Rows are points. The window is the flat piece filled in between its corners: a triangle in 3 columns, a solid with four corners in 4, and so on. A path goes straight from each point to the next, and from the last back to the first. After which points does the path pass through the window?

Window (4 x 4):
[[-42  33   2  37]
 [ 10  16  53  -1]
 [ -2 -25 -23  -9]
 [ -4   1 -43 -12]]
Path:
(1): [-7 42 -9 60]
(2): [14  8 21 46]
(3): [-34  14  34 -14]
(4): [-28  19  -9 -11]
(5): [ -7  34 -20  60]
(6): [  7 -11 -12  32]
(7): [-27  15  10  -5]
(8): [-51  32  13  12]
Through the window after points: 6

Window (4 x 4):
[[-12 -29  60 -50]
 [  2  21  -7  -2]
 [ 15  -1 -39  25]
 [-19   1  -7  21]]
Path:
(1): [15 -7 17 26]
(2): [ -3  -3 -54 -16]
(3): [-42   4 -37  13]
(4): [12 -3 11 22]
(5): [24 18 26 18]
(6): [-24  -3  -7 -19]
(7): [  0   0 -29 -16]
(8): [ 0 38 34 17]
Through the window after points: 1, 3, 5, 7

Window (6 x 6):
[[  3  16   3  45  36  18]
 [ 14  30 -25   3 -38  -7]
 [  9 -17  26  26 -14 -26]
 [ 10 -25  -2  21   0  -5]
 [ -2  20 -10 -16 -53  19]
 [-33  20  -4   9  30   1]]
Path:
(1): [ 10  -1   8 -14 -20  -8]
(2): [ -9   7   5  35 -29   2]
(3): [-2 -9 -3 42  4  2]
(4): [11 -3  1 16 14  4]
(5): [ 21  17  -5 -10  27   7]
(6): [-60  16  -5  30  -2 -10]
(7): [-11   6 -11  44   0  17]
(8): [-1 30  7 11 16  8]
Through the window after points: 1, 3, 5

Window (8 x 8):
[[-34  -2  18  10   9  12  -5 -22]
 [ -3 -13  24  -6 -19  25 -13  20]
 [ -7  -4 -34 -10   3  -1  -2  20]
 [ 24  -4 -12  41  19  -2  13  -3]
 [-18   9 -27 -24  -8   4  29  -9]
 [ -9  60  10  44  52  14  18  32]
 [ -9 -11  22  48  -8 -32   6 -21]
 [  9  12   6  -7 -15  -7 -27 -37]]
Path:
(1): [-20   7 -34  31 -23  11  10  -8]
(2): [32 -7 10 20 32 -5  4  7]
(3): [ -7   9  12  -5  21 -11  27  10]
(4): [ -5  -9 -15  49  -7  10   0  -6]
(5): [ -6  11   8  17 -24  13 -20   4]
(6): [ -1  -3   8 -17  24  -3   4 -18]
(7): [ -5  -2   7 -16  15  -5   3   9]
(8): [-24   5  -7   7 -22  23  11 -16]
(9): [-27  36 -24  45  -1   6   0  16]
(10): [33  7 30 13 58  6 22  1]
(11): [13 23 15  0 26 -2 18 12]
(12): [-31  34 -19  51   9  19 -11  -5]
Through the window after points: 1, 5, 7, 9, 11
